Each point is reached from the start by the listed moves, each made once or not at all, plus a little noise. Is the number of moves made odd or even? Then give how often each move was made.
In the rows, zero is written as 128.

Moves:
(1): [146  90  38]
(2): [118 172 113]
(3): [176 144 112]
Start: [148 148 141]
Points:
[162 107  54] => odd (1, 0, 0)
[152 155  37] => even (1, 1, 0)

Moves:
(1): [155 141 121 137 129 136 125 133 114 120]
(2): [129 161 124 151 152 156 146  83 136 128]
(3): [145 116 157 135 139 132 139 119 136  89]
(4): [112 143 113 169 144  87 138 141 129  95]
(5): [122 120 111 119 147 111 111 105 136 132]
(6): [132 111 163 153 174 132 130 129  89 164]
(7): [138 130 122 109 136 120 171 131 127 130]
(8): [116 152 133 102 170 135 117 156 143 145]
Start: [119 163 132 107 109 129 130 118 130 130]
Points:
[153 172 195 122 206 153 128 143 100 134] => even (1, 0, 1, 0, 0, 1, 0, 1)
[118 166 150  79 182 123 113 115 160 112] => odd (0, 0, 1, 0, 1, 0, 0, 1)
[139 221 176 184 249 139 156 112 110 101] => even (1, 1, 1, 1, 0, 1, 0, 1)
[123 206 161 111 228 158 181 104 112 183] => even (0, 1, 0, 0, 0, 1, 1, 1)

Moves:
(1): [142 113 121 122 145 138 145 140 127 114 115 133 133]
(2): [139 141 132 139 134 142 137 133 142 122 128 105 132]
(3): [142 132 151 146 110 126 130 129 131 118 132 139 160]
(4): [143 123 107 138 133 117 128 116 133 119 123 131 134]
(5): [119 121 129 134 142 147 125 122 137 149 135 138 117]
(6): [159 132 125 127 128 164 149 140 112 128 119 137 130]
(7): [104 145 131 147 101 111 141 137 146 140 141 141 117]
(8): [127 132 118 131 119 134 111 152 124 137 137 126 142]
(9): [135 114 134 124 127 133 127 138 149 137 112 128 114]
(10): [135 129 136 120 145 125 129 137 112 155 128 134 138]
(11): [131 128 134 102 120 135 132 128 129 137 158 137 146]
(12): [136 139 127 138 130 116 113 133 143 100 114 138 104]
Start: [148 130 144 120 130 155 124 121 134 129 127 124 120]
Points:
[217 150 176 160 127 186 172 183 172 119  90 156 125] => even (1, 1, 1, 0, 0, 1, 1, 0, 1, 1, 0, 1)
[131 128 137 115 117 181 139 159 159 167 174 159 135] => odd (1, 0, 0, 0, 1, 0, 1, 1, 0, 0, 1, 0)
[179 136 133 134 116 183 143 139 188 143 133 178  87] => odd (0, 0, 0, 1, 1, 1, 1, 0, 1, 0, 1, 1)
[249 120 159 130 164 220 160 157 169 129 111 165 151] => even (1, 1, 1, 1, 1, 1, 0, 0, 1, 1, 1, 1)
[214 148 169 139 104 185 174 155 164 162 144 153 169] => even (0, 1, 1, 1, 0, 1, 1, 0, 1, 1, 1, 0)
[155 135 145 154 143 163 143 136 186 183 126 133 105] => even (0, 1, 0, 1, 1, 0, 1, 0, 1, 1, 0, 0)
[196 144 184 148 136 158 120 150 170 120 101 129 129] => odd (0, 1, 1, 0, 0, 0, 0, 0, 1, 1, 0, 1)

Moves:
(1): [138 142 120 163 127 123 124 125 124 129 128 112 120 120 135 131 120 154
 118 118]
(2): [130 161 130 111 132 125 129 155 123 106 110 134 131 116 152 151 114 104
  89 116]
(3): [121 122 160 140 117 133 111 168 150 138 129 122 146 130 118 136 123 139
 145 113]
(4): [125 139  86 159 137 148 140 139 136 146 144 165 154 125 105 157  93 116
 129 124]
(5): [122 107  96 128 146  91 149 135 127 155  92 144 134 146 156 105 139 149
 141 128]
(6): [133 132 137 136 169 154 122 120 125 104 116 107 108 128 125 129 162 133
 106 149]
(7): [164 133 132 108 101 125 177 110 132 125 130 134 170 132 129 130 153 146
 111 129]
(8): [122 133 139 138  99 113 151 148 121 105 113 133 129 125 137 158 133 118
 150 132]
(9): [113 148 111 110  95 127 153 111 207 114 118 105 143 113 127 140 110 129
 126 113]
(10): [154 135 147 154 115 135 132  99 105 171  88 128 100 175 115 143 128 117
 141 142]
(11): [115 131 130 105 113 157 117 129 105 150 140 109 120 150 134 120 142 155
 128 146]
(12): [131 134 118 125 131 116 143 145 159 121 152 122 115 133 121 120 125 128
 125 151]
(13): [185 117  93 123 137 130 101 148 103 134 129 109 181 158 156 122 100 100
 132 128]
(14): [161 118 134 113 114 145 106 133 132 105 132 164 105 170 156 124 117 144
 143 110]
(15): [148 106 137 137 115 171 156 150 153 177 143 155 131  67 163 116 156  98
  74 162]
(16): [134 108 134 105 156  92 128 127 133 141 129 130 129 118 124 168  96 132
 127 123]
(17): [104 107 139 127 131 123 120 121 138 109 142 128 148 125 144 130 129 129
  89 166]
(18): [119 116 139 110 113 146 110 164 104 123  88 178 157 122 107 144  66 171
 136 146]
(19): [131 170 171 128 164 104 147 117 159 144 137 132 120 129 160 127 136 124
 185 144]
(20): [139 122 170 131 141 137 190 131 139 128 153  89 124 149 134  95  63 103
 168 102]
Start: [ 95 116 152 113 155 121 120 130 110 111 134 128 109 117 117 131 153 124
 167  95]
Points:
[215 116  94  94 155 212 184 214  80 213  57 207 204 155 171 163 127 120
  67 209] => odd (0, 1, 0, 1, 1, 1, 1, 0, 0, 1, 1, 1, 1, 0, 1, 0, 0, 1, 0, 0)
[128  96 151 170  77 182 249 148 192 192 118 152 105 180 214 140  74 127
 166 124] => odd (1, 0, 0, 1, 1, 0, 0, 1, 1, 1, 1, 0, 0, 1, 1, 0, 1, 0, 0, 1)
[175  88 193  66 198 118 143 243  87  95  94  89 135 230 229 160  58 119
 215  65] => even (0, 1, 1, 0, 1, 1, 0, 1, 0, 0, 1, 0, 1, 1, 0, 1, 0, 0, 0, 1)
[140 113 172 144 177 152 179 132 183 182  90  92  90 231 140 167  29 186
 230  53] => odd (1, 0, 1, 1, 1, 1, 0, 0, 1, 1, 1, 0, 0, 1, 0, 1, 0, 0, 0, 1)
[192 192 203  75 221  84 161 139 173  58 144 138  84 137 193 181 149 162
 144 110] => even (1, 1, 0, 0, 0, 1, 1, 0, 0, 0, 0, 1, 0, 1, 0, 1, 0, 0, 1, 0)
